Each point is reached from the start by the listed moves, each made 0, 1 or 2 times, or once backwards (-1), plus a little noise. Say if it took an odd or an even number of moves. Then give how often each move was made.

Moves:
(1): [-1.02 -1.87  0.75 -2.39 -0.59]
(2): [-0.27  0.31 -0.96 -0.91  2.01]
Start: [-0.08  0.66  0.81  0.10  0.61]
Points:
[ 0.08  0.28  1.95  0.85 -1.39] => odd (0, -1)
[0.79 2.60 0.37 2.60 1.14] => odd (-1, 0)
[-0.49  1.36 -1.20 -1.81  4.67] => even (0, 2)

Moves:
(1): [ 0.04  1.75  0.98 -1.10  0.34  2.47  1.10  0.61  1.12 -0.39  1.31]
(2): [ 1.31  0.67 -0.75  2.01  2.02 -1.37 -0.82 -0.85 -0.55 -0.48 -0.12]
(3): [-0.08 -0.21 -0.19  0.28 -0.64 -0.67 -1.44 -0.36  0.48 -0.49  0.35]
(4): [ 0.60 -0.66 -0.25 -0.87 -0.64  0.53  0.84 -1.57  0.90  1.41 -0.78]
(5): [ 0.69  0.14 -1.13  2.29  0.35  0.28  0.02 -0.10  0.73  0.38  1.91]
(6): [-0.27  0.20 -0.75 -0.41  0.18 -0.84  0.34 -0.40 -0.59  0.23  1.47]
(7): [ 1.17  0.41 -0.74  0.77  0.49  0.32  1.55 -0.59  0.90 -1.71  1.00]
(8): [-1.17  0.17 -0.02 -1.31  0.28 -0.67 -0.01  0.46  1.35  0.10 -1.00]
Start: [-0.56  0.59 -0.52  1.43  1.22  0.51 -0.23 -0.19 -0.43  0.67 -0.57]
Points:
[ 1.71  2.20 -0.53  0.46  1.94  0.97 -0.25 -3.14  2.30 -2.02 -0.41] => odd (1, 1, 2, 1, -1, 0, 1, 0)
[-0.63  5.48 -1.28  3.37  4.07  0.80 -2.16  1.08  2.83 -2.26  5.76] => odd (2, 1, 2, -1, 1, 1, 0, 1)
[ 0.28  0.32 -2.59 -0.03  2.07  1.46  4.36 -2.70  5.20  2.90 -1.56] => odd (0, 0, -1, 2, 1, 0, 1, 2)

Moves:
(1): [-0.41 -0.14  0.11  0.35  0.23 -0.37 -0.17  0.17 -0.37 -0.46 -0.03  0.67
  0.47 -0.21  0.43 -0.16]
(2): [ 0.22  0.24 -0.17  0.30 -0.71  0.56 -0.37  0.58 -0.68  0.47  0.64  0.15
  0.54  0.76  0.18  0.24]
(3): [ 0.47  1.06  0.40 -0.28 -0.83  0.21  0.09  1.03 -0.42  0.33  0.65 -0.27
  0.19 -0.10 -0.42  0.42]
(4): [ 0.46 -0.45 -0.55 -0.32  0.52 -0.07 -0.13 -0.44 -0.58 -0.25 -0.96 -0.32
 -0.39 -0.65 -0.35  1.23]
(5): [-0.44 -0.46 -1.20  0.14 -0.59 -0.67  0.64 -0.22 -0.14 -0.64  0.02  0.33
 -0.72 -0.88  0.60 -0.71]
(6): [-0.50 -1.24 -0.80 -0.81  0.13 -0.19 -0.78  0.57  0.54  0.03 -0.24 -1.30
 -1.50 -1.05 -0.10 -0.78]
(7): [ 1.23 -0.18 -0.96 -0.11  1.20 -0.44  0.14 -1.20  0.56  0.11  0.52  0.15
 -0.17  0.19 -1.47 -0.35]
(8): [-0.06  0.73  0.31 -0.49  0.85  0.21  0.48  0.09  1.01  0.82  0.33  0.02
 -0.07  0.28  0.36  0.04]
(9): [ 0.58 -0.46  0.45 -0.18  1.26 -0.93  1.38  0.13 -0.16  1.05 -0.11 -0.60
  0.17 -0.02 -0.15 -0.03]
(10): [ 0.00  0.47  0.46 -0.01 -0.58  0.04 -0.55  0.67  0.49 -0.30 -0.48 -1.04
  0.84  0.41  0.53 -0.43]
(11): [ 0.28 -0.19 -0.03  0.20  0.42 -0.22  0.07 -0.06  0.59  1.02 -0.53 -0.13
  0.23 -0.08 -0.24  0.20]
(12): [ 0.08 -0.50  0.22 -0.02 -0.08 -0.34  0.10  0.18  0.46 -0.21  0.53  0.08
  0.64  0.05 -0.27 -0.41]
(13): [ 0.09  0.63 -0.71  1.14  0.24 -0.06 -0.03 -1.03  0.26 -1.37  0.22 -0.73
  0.29  0.71 -0.11 -0.13]
(14): [-1.02 -0.54 -0.32  0.62  0.65  0.86 -0.66 -1.13 -1.37  0.10  0.10 -0.39
  1.06  0.69 -0.11  0.03]
Start: [-0.08 -0.92  0.43 -0.36  0.45 -0.16  0.41 -0.06 -0.13 -0.06  0.20  0.62
  0.79  0.24 -0.08  0.42]
Points:
[-2.03 -2.33 -1.97  0.70 -0.08  0.56  0.85 -1.47 -3.77 -0.38  1.06 -1.53
  2.33  1.35  1.35 -1.14] => odd (-1, 1, 0, 0, 2, 0, 0, 0, 1, 1, -1, 0, 0, 2)
[ 2.90 -1.90  2.18 -1.96  4.74 -0.48  2.22  0.73  1.39  4.27 -0.06 -2.50
  3.43  2.65 -0.68  2.59] => even (-1, 2, -1, 2, -1, 0, 0, 2, 2, 1, 0, 2, 0, 0)
[ 2.44  0.20 -3.83  0.72  0.37  0.54 -1.32 -2.12 -2.83 -2.56  0.99 -2.40
  2.92  2.18 -2.03  1.18] => odd (0, 2, 1, 2, 1, 0, 2, 0, 0, 2, -1, 0, 1, 1)
[-1.35  2.69  1.70  3.47 -3.49  2.59 -3.08  2.40 -5.45 -3.59  2.43 -1.47
  6.47  4.21  1.35  1.55] => even (2, 2, 2, 0, -1, 0, -1, -1, 0, 1, -1, 0, 2, 1)
[ 2.13  0.62 -1.69  1.01  5.31 -2.36  3.98 -1.50  0.85  2.37  3.55  1.26
  1.94  2.66 -0.26 -1.82] => even (2, 2, 0, -1, 1, 0, 2, 2, 2, 0, 0, -1, 1, 0)
[ 1.88 -1.79 -2.18 -2.95  4.06  0.77 -1.16 -1.01  2.35  0.21  0.88 -3.80
 -1.80  0.27 -2.67  1.48] => odd (-1, 1, 0, 2, -1, 2, 1, 2, 0, 0, -1, 1, 1, 0)
[-4.12 -0.75 -1.88  1.71  0.86  2.22 -2.94 -1.57  1.94 -0.36  0.57 -2.67
  3.33  3.29  2.71 -3.05] => even (0, 1, -1, -1, 1, 1, 0, 2, -1, 2, 1, 0, 1, 2)
[-5.34 -5.69 -3.07  1.66  1.78  0.07 -1.94 -4.27 -2.03 -4.58 -0.77  0.15
  0.76 -1.58  0.93 -0.80] => even (1, -1, -1, 1, 1, 1, -1, 0, -1, -1, 0, 2, 1, 2)
